Each row of a before or after table is a point. The points were changed in one or more steps. Then noise was added and the rows were shuffled. The steps act on how far a point lies along the listed directions, d1 being the first. Name the steps. A step turns or swaps two directions, mirrors them in a line or flattens them onto one, adds a multiple of one to another, or multiplies one. Angles are multiples of 10 degrees, from the lower direction toward the higher: turns from -170 to 170, lines from 10 to 170 but not 90. Use the fewest steps. Two steps may share a direction if one is a turn and the other turns, adds or multiplies; they go together, in the order done. Otherwise the lowest direction goes first.

Directions:
(1): 1.7	-1.9	4.9
(2): 5.2	0.2	-1.7
(3): 0.4	5.2	1.8
Before (9 x 3):
1.9	-1.8	-2.0
2.2	-0.9	-4.0
0.9	-5.5	3.8
5.3	1.3	-3.0
5.7	-2.4	-2.0
2.8	1.9	0.9
2.9	4.5	-2.5
-1.1	-1.9	2.6
5.3	3.7	-3.5
After:
1.7	1.3	2.6
5.5	0.0	1.6
4.3	-1.7	-1.1
-3.6	-4.7	2.6
2.4	-2.6	-0.4
-3.2	-1.0	0.7
5.3	3.6	0.3
4.3	-3.5	2.6
7.0	2.1	2.1
Steps: turn d1 and d2 by -50 degrees

Directions:
(1): -1.2	1.0	5.2	3.4
(2): 4.9	-1.0	3.0	-2.6
(3): -2.5	3.6	1.6	-4.3
(4): -3.0	-5.0	1.5	-1.9
Before, 14 rows:
1.2	8.5	4.4	-3.6
-3.4	4.6	0.6	-6.0
-0.5	4.3	7.1	-4.9
-5.7	0.6	0.1	-5.0
-2.7	-1.1	2.2	-2.0
0.0	-2.3	4.1	1.0
-2.0	3.2	2.8	1.1
-1.7	6.2	0.1	-4.6
-2.2	1.0	2.8	-3.3
5.5	2.0	4.7	-0.4
1.9	1.1	-3.5	-0.6
1.9	2.1	-2.9	-2.0
6.4	2.3	1.9	0.6
0.3	0.9	0.5	0.9
After, 14 rows:
-2.8	3.7	3.7	-1.7
-2.1	0.9	3.5	-2.3
6.6	2.7	1.0	-0.6
0.4	1.1	0.1	0.2
5.4	2.6	3.3	-2.2
1.9	1.7	-1.0	0.9
1.5	8.4	5.5	-2.2
-0.3	4.2	7.4	-4.4
-5.4	0.1	2.6	-1.5
2.2	0.8	-2.1	1.6
0.1	-2.0	2.1	-2.0
-2.8	-1.1	2.3	-1.8
-2.0	3.4	1.9	-0.6
-1.7	5.4	2.8	-0.8
Steps: flatten d1 and d3 onto the line at 60 degrees

Directions:
(1): -4.0	3.7	2.1	-2.5	4.4	-0.9
(2): -3.9	-1.3	-3.0	3.3	-0.1	-4.9
(3): -3.5	-5.7	0.5	-0.8	1.7	3.5
Before (8 x 6):
2.1	-6.1	-3.5	3.1	-5.4	-3.9
1.5	6.0	0.5	-1.9	0.6	-0.1
-1.3	-3.9	-1.4	-0.3	-0.3	-0.9
-1.5	1.0	1.2	-3.9	2.6	4.4
5.9	2.7	-5.1	3.6	-2.8	-1.3
1.4	5.4	1.2	-0.1	-0.9	1.0
-3.1	0.8	0.0	-0.5	3.5	1.6
2.5	0.4	0.2	-0.6	-1.7	1.2
After (8 x 6):
-0.3	-2.5	1.1	-3.0	1.4	7.0
6.8	-0.7	0.5	-2.8	-2.7	6.7
1.8	-1.4	-2.8	2.4	-1.8	1.4
1.2	2.5	1.9	-3.3	0.9	2.6
-0.2	0.3	-2.7	1.1	-0.9	-5.2
-1.1	-0.2	2.7	-1.9	0.8	6.4
-5.8	3.8	-0.9	-1.3	6.9	0.1
-5.6	4.3	-1.9	1.3	2.0	-11.0
Steps: turn d1 and d3 by 140 degrees; multiply d2 by 2

Directions:
(1): 0.8	-7.0	2.8	2.1	0.2	3.8	1.0	1.7
(2): 6.3	-2.5	-0.7	-1.4	0.0	-2.5	0.5	-5.1
(3): -3.7	-0.7	1.7	1.0	2.8	-2.9	6.2	-2.7
(4): 0.3	2.1	0.3	7.0	2.0	1.9	-2.4	-3.7
(5): 4.8	2.2	1.2	2.3	3.0	-2.1	2.2	5.2
(6): 1.1	1.0	-5.9	-0.1	0.5	4.9	4.4	-0.2
Before, 12 rows:
4.1	-3.0	0.1	-3.8	1.5	0.1	2.1	2.4
-2.4	1.3	1.2	-1.0	-3.8	0.8	-4.1	1.5
-4.9	1.9	1.8	-3.0	-3.1	0.2	-3.0	2.1
3.6	-3.3	0.6	-0.9	-1.4	-4.0	3.6	4.5
-5.5	2.7	0.2	-2.0	-2.5	-4.0	-5.2	-3.0
3.4	-10.0	1.2	-6.7	-2.6	-0.1	2.5	2.7
0.9	-2.7	-2.6	-0.6	2.0	2.4	8.6	1.0
6.7	-2.2	-4.6	-3.8	2.9	3.9	5.8	1.5
-0.3	-2.4	0.5	-9.9	-3.9	-3.9	-0.1	5.4
-4.2	0.4	-0.6	-1.1	-1.8	-2.5	-1.6	-1.1
-3.9	1.8	0.6	-0.4	0.4	1.5	0.8	2.1
2.4	-0.6	-3.4	0.0	2.7	1.6	5.3	1.4
After, 12 rows:
0.2	2.8	-5.2	-3.6	0.5	-0.2	5.8	-1.8
-0.5	-4.3	2.3	-8.7	-3.1	-2.2	1.5	6.0
0.5	-0.4	3.9	-1.1	-0.9	-0.7	-0.9	4.3
-6.6	-3.1	1.8	-6.7	0.3	-3.6	6.9	2.4
0.1	-3.1	-0.9	-3.1	-3.1	-5.0	3.2	-1.0
0.2	-1.4	-5.9	-5.2	2.2	4.2	6.1	-2.0
1.6	0.6	-5.1	-2.5	0.6	0.5	3.8	-2.8
-0.9	0.7	0.7	0.3	-1.7	-1.8	-3.1	3.4
-0.7	-2.3	-1.0	-5.3	0.6	-0.4	2.6	-0.5
1.6	1.0	-0.6	-0.9	0.7	-0.2	1.0	0.8
0.8	-2.1	4.0	1.2	-1.7	0.5	-0.1	3.0
-0.4	0.5	1.9	1.3	-1.4	-0.8	-7.0	5.8
Steps: turn d1 and d3 by 90 degrees; turn d2 and d5 by -110 degrees; multiply d5 by 0.4
